Rows are points. The last column is the point's height on a tilted bowl or saddle (a function of degree 2), plus a little noise. Along how many of its main directions does it bend up, bend down or stay straight?
(in the rows, 128 means zero)

Points:
[[122  84 120 122]
 [129 160 128 124]
 [140 126 167 144]
 [163 118 112 137]
 [128  73 113 124]
 [145 185 165 164]
 [126 127  78 132]
 [106  63 173  45]
 [122 164  72  85]
 [ 76  80 152  99]
 [119 167 172 177]
 [138  90 133 120]
 [147 108 152 130]
 [161 132 159 154]
 [117 150  95 117]]
Directions: 2 up, 1 down, 0 straight

Points, 26 rows:
[[102 149 112 148 121]
 [ 59 120 131  81 112]
 [158 186 109 142 158]
 [132 164 147 119 147]
 [174  90  89 162  75]
 [137 166 135 149 139]
 [140 182  89 129 129]
 [163  84 109 142 102]
 [181 151 120 163 123]
 [150 107  89 146 103]
 [158 141 140 118 136]
 [139 127 145 113 126]
 [109 118 124 104 129]
 [182  84 152 162  71]
 [109 142 124 132 130]
 [134 171  35 129  32]
 [149 201 110  89 176]
 [159 154 133 104 146]
 [131 110 100 135 125]
 [112 200  84 122 111]
 [141 117 141 145 123]
 [114 135 129 132 131]
 [157 147 172 188  87]
 [135  68 101 132 140]
 [140  53 120 162 143]
 [173 125  86 110  85]]
Directions: 1 up, 3 down, 0 straight

Points:
[[ 95 134  99  79 108 175 107]
 [155  58 144  81 146 163  83]
 [149 113 128 179 147 158 103]
 [115 120 155  65 157 156  93]
 [ 95  99 182 120 106 175  99]
 [124  88 127  87 114 149 119]
 [191  68 105 173 148 109  83]
 [108 106 128 149  76  77 130]
 [149 121 124 153 161 147 115]
 [167 145 118 123 167 130 111]
 [ 93 177 102 165 136  79  86]
 [166  75 153 153 109 147  97]
 [104  93 160 153 144 134 111]
 [142 152 105 155 172 130 103]
 [ 82 110 117 160 164 115  96]
 [ 99 162 133 128 109 105 133]
 [109 101 132  94 115 170 116]
 [113 118 145  58 160  39  46]
 [128 167 109 165 143 163  93]
 [163  76 142  52  89  67  70]
 [147 118 140 141 127 148 122]
 [ 76 110 105 122 115 168 114]
 [133 109 135 109 110 147 128]
 [100 121 108 170  93 165 106]
 [108 128 171 129 109 141 126]
 [192 141 160 122 142 120 106]
 [111  70 104  57  82 116 112]
 [134 127 136 167 144 135 115]
 [124 149 144 131  99 102 137]
 [129 120 108 119  80 104 141]
 [158 107 129 123 144 174 108]
 [153 158  77 155 115 169  90]
 [148 121  95  70 195 146  76]
 [ 90 128 176 146 135 129 112]
 [102 122 158 119 110 120 134]
 [138 167  98 136 112 120 122]
 [152  59 210 159 123 116  61]
 [163 153 155 140 158 178  94]
 [126  86 115 119 126 128 124]
 [ 97 115 163  91 148 152 108]
 [179  62 151 125 137  95  87]
 [122 127  86 131 106 189  98]
 [ 82 146 113 206 136 162  61]
 [146 112 161 143  71  93 123]
 [ 91 122  84 118 159 139 101]
 [ 92 147 133  74 137  87 106]]
Directions: 0 up, 5 down, 1 straight
